Each row of a before or after table is a point. One or more steps were done to the points. Then noise was added and the rows were shuffled. The steps act on columns, c1 being the first. What was done? A step turns or swaps two columns, mirrors them in a line or flattens them onto one, adds a multiple of one to another, or multiplies or shifts one. Angles are multiples of 10 degrees, from the lower column toward the higher: turns from -170 to 170, lines from 10 to 170 but not 90. Use the fewest steps. Two steps may share a column if one is a turn and the other turns, adds or multiplies; they go together, in the order done. Otherwise the lowest column goes first.

Before (13 x 3)
[[-0.009,0.045,-0.019],
[-0.011,-0.002,-0.010],
[-0.003,0.058,-0.017],
[0.042,-0.039,-0.020],
[0.009,-0.006,-0.020],
[-0.002,-0.056,0.029],
[0.007,-0.057,0.016],
[-0.034,0.021,0.064],
[-0.047,0.044,0.044],
[-0.042,0.036,-0.016],
[0.037,0.036,0.035],
[-0.007,-0.031,0.007],
[-0.007,0.024,0.006]]
After (13 x 3)
[[-0.006,0.032,0.001],
[-0.017,0.051,0.007],
[-0.054,0.036,-0.009],
[0.052,-0.030,-0.012],
[-0.010,0.005,-0.009],
[0.016,-0.056,-0.017],
[0.053,-0.033,0.031],
[0.008,-0.024,0.002],
[0.037,-0.015,0.046],
[-0.036,-0.043,0.020],
[0.019,-0.045,-0.008],
[0.013,0.005,-0.003],
[-0.008,0.055,0.021]]
Steps: turn c1 and c2 by -170 degrees; multiply c3 by 0.7

Before (12 x 6)
[[-0.004,0.005,0.017,0.016,0.001,0.004],
[0.005,0.007,-0.015,0.012,-0.042,-0.004],
[0.021,0.001,0.021,-0.011,-0.005,-0.013],
[0.029,-0.002,0.025,-0.056,0.001,0.011],
[0.018,-0.018,-0.013,0.012,0.008,0.007],
[0.025,-0.031,-0.020,0.016,0.001,0.002],
[0.027,-0.005,0.019,-0.005,0.006,-0.050],
[-0.009,-0.024,-0.001,0.002,-0.038,0.018],
[-0.002,0.000,0.000,0.009,0.007,0.018],
[0.010,0.005,-0.039,-0.030,0.009,0.026],
[0.009,0.007,0.027,0.015,0.000,0.023],
[0.002,-0.015,0.008,-0.010,-0.033,0.029]]
After (12 x 6)
[[0.011,0.014,0.016,0.049,0.006,0.003],
[0.030,0.006,-0.002,-0.035,-0.028,-0.009],
[0.002,-0.054,-0.025,0.037,0.026,0.004],
[0.026,0.021,0.012,0.046,0.029,0.020],
[0.039,-0.005,-0.009,-0.168,0.016,0.009],
[-0.021,0.015,-0.033,-0.091,0.048,0.021],
[0.033,-0.017,-0.008,-0.012,-0.050,-0.047],
[0.002,-0.002,0.003,0.026,0.040,0.013],
[-0.006,0.025,-0.012,0.033,-0.097,0.020],
[-0.005,-0.072,0.005,0.006,-0.060,0.034],
[0.007,-0.044,0.004,-0.028,-0.036,0.041],
[0.004,-0.093,-0.033,0.049,0.005,0.003]]
Steps: turn c1 and c3 by -50 degrees; multiply c2 by 3; multiply c4 by 3; turn c5 and c6 by -30 degrees; multiply c5 by 2.5

Before (8 x 8)
[[-0.004,-0.011,-0.059,0.031,-0.060,-0.006,-0.011,0.021],
[-0.025,-0.010,-0.058,0.006,0.044,0.040,-0.003,0.032],
[-0.043,0.016,0.038,-0.011,-0.016,-0.041,0.025,-0.030],
[-0.059,-0.011,0.027,-0.047,0.024,0.015,-0.072,-0.011],
[0.006,-0.016,-0.026,-0.047,0.028,0.018,-0.004,0.017],
[-0.001,-0.045,0.013,0.002,-0.056,0.023,-0.016,-0.023],
[0.001,-0.011,-0.047,-0.039,-0.015,0.066,0.004,0.033],
[0.003,-0.045,0.015,-0.014,-0.061,0.023,-0.003,0.033]]
After (8 x 8)
[[0.015,-0.006,-0.023,-0.002,-0.073,-0.008,-0.009,0.041],
[-0.004,-0.031,-0.004,-0.052,-0.035,0.058,0.001,-0.005],
[0.061,-0.011,0.006,-0.023,0.031,0.009,-0.075,-0.046],
[-0.027,0.034,0.001,0.017,0.003,-0.030,-0.039,-0.028],
[0.011,-0.051,-0.015,0.015,-0.044,0.009,-0.010,-0.010],
[0.009,-0.026,0.008,-0.044,0.018,0.006,0.009,-0.019],
[0.010,-0.053,-0.015,-0.039,-0.047,0.008,0.002,0.010],
[-0.003,-0.024,0.005,-0.015,0.021,0.040,-0.028,0.023]]
Steps: turn c1 and c7 by 80 degrees; turn c2 and c6 by 20 degrees; flatten c3 and c5 onto the line at 70 degrees; turn c4 and c8 by 50 degrees

Before (13 x 9)
[[0.001,0.066,-0.033,0.035,0.030,-0.041,0.012,-0.041,0.010],
[-0.025,0.013,0.064,-0.020,0.008,0.054,-0.005,-0.016,-0.015],
[0.008,0.052,-0.057,0.011,0.054,0.005,-0.027,0.015,0.025],
[-0.017,-0.012,0.017,-0.012,-0.007,-0.006,-0.043,-0.028,-0.026],
[-0.007,0.000,0.024,0.015,-0.017,-0.001,-0.039,-0.049,0.029],
[0.027,0.016,-0.030,0.035,0.031,-0.019,-0.023,0.001,-0.043],
[0.005,0.054,-0.022,0.049,0.039,-0.054,-0.055,0.013,0.017],
[-0.024,0.018,0.052,-0.018,-0.058,0.004,-0.012,0.011,-0.019],
[-0.004,-0.031,0.022,-0.038,-0.063,0.025,-0.003,0.000,-0.007],
[-0.044,-0.029,0.055,0.013,-0.055,0.072,0.008,-0.010,-0.005],
[-0.021,0.002,-0.016,0.037,0.044,-0.023,0.000,0.022,0.005],
[-0.040,-0.033,0.049,-0.041,-0.020,0.007,0.005,-0.011,-0.001],
[0.027,-0.024,0.081,-0.016,-0.038,0.016,0.006,-0.012,0.014]]
After (13 x 9)
[[0.036,0.031,-0.045,-0.015,-0.060,0.016,-0.001,-0.006,0.010],
[0.067,-0.016,0.044,0.021,0.038,-0.007,-0.016,0.001,-0.006],
[0.034,0.009,0.006,-0.026,-0.022,-0.010,-0.028,0.048,0.004],
[0.015,-0.010,-0.046,-0.067,0.009,0.029,-0.003,0.019,-0.002],
[0.016,-0.020,-0.035,-0.041,-0.053,-0.014,-0.009,-0.007,0.009],
[0.023,0.017,-0.015,-0.009,-0.003,-0.011,-0.029,0.027,0.001],
[0.040,-0.059,0.048,0.029,0.028,-0.028,0.008,0.052,-0.005],
[0.066,0.026,-0.044,-0.071,-0.040,-0.012,0.004,0.007,0.007],
[0.000,0.034,-0.055,-0.033,-0.020,-0.009,0.004,0.005,0.003],
[0.046,-0.055,0.059,0.019,0.036,-0.044,-0.038,-0.003,-0.007],
[0.048,-0.053,0.030,0.045,0.050,0.025,-0.018,-0.006,-0.009],
[-0.004,0.031,-0.014,-0.077,-0.052,0.048,0.005,0.004,0.009],
[0.018,-0.007,0.043,0.008,0.042,-0.015,0.001,-0.020,-0.006]]
Steps: shift c1 by 0.040; turn c2 and c8 by 170 degrees; turn c3 and c6 by -20 degrees; turn c3 and c4 by -110 degrees; flatten c5 and c9 onto the line at 170 degrees; multiply c7 by 0.7

Before (9 x 11)
[[0.008,0.020,-0.020,0.029,-0.010,0.014,0.030,-0.045,0.006,-0.010,-0.002],
[0.011,0.005,0.040,-0.047,0.044,0.013,0.009,0.034,-0.019,-0.049,-0.013],
[0.001,0.000,-0.007,0.015,-0.026,-0.007,-0.008,-0.007,0.026,0.034,0.005],
[-0.029,-0.026,0.058,-0.058,-0.019,0.002,-0.045,-0.076,0.029,0.031,0.017],
[0.069,0.024,0.035,-0.033,0.006,0.028,0.018,0.032,-0.025,-0.034,-0.007],
[-0.028,-0.036,0.017,-0.075,-0.017,0.038,-0.039,-0.044,0.006,0.039,-0.004],
[-0.017,0.018,0.032,0.012,-0.035,0.043,0.002,-0.007,0.013,0.024,-0.011],
[0.035,-0.009,0.030,-0.043,0.019,-0.004,0.078,0.009,0.002,-0.037,-0.014],
[-0.016,0.039,-0.002,0.007,-0.048,-0.008,-0.006,-0.034,0.000,0.035,-0.032]]
After (9 x 11)
[[0.000,-0.018,-0.007,0.009,0.017,-0.016,-0.009,-0.005,-0.025,0.033,-0.007],
[0.029,-0.002,0.002,0.011,0.064,0.006,-0.021,-0.035,-0.005,0.038,0.021],
[-0.036,-0.032,0.059,0.005,-0.003,-0.026,-0.081,-0.079,-0.019,0.009,0.002],
[-0.047,0.006,0.029,-0.016,-0.021,-0.001,0.079,0.007,-0.005,-0.046,0.047],
[0.011,0.004,-0.020,0.005,0.022,-0.017,0.008,-0.043,0.009,0.000,-0.004],
[-0.037,0.031,0.042,-0.023,-0.033,0.006,0.027,0.035,0.024,-0.057,0.036],
[-0.087,0.022,0.034,-0.014,0.009,0.000,0.034,0.026,0.040,-0.043,0.059],
[-0.011,-0.009,0.029,0.008,0.039,-0.037,-0.004,-0.005,0.023,0.027,0.016],
[0.012,-0.039,0.019,-0.001,-0.012,-0.028,-0.062,-0.045,0.029,0.007,-0.002]]
Steps: add 1 times c3 to c1; turn c1 and c11 by 150 degrees; mirror c2 and c5 in the line at 20 degrees; flatten c4 and c10 onto the line at 70 degrees; turn c6 and c9 by 130 degrees; add 0.5 times c8 to c7
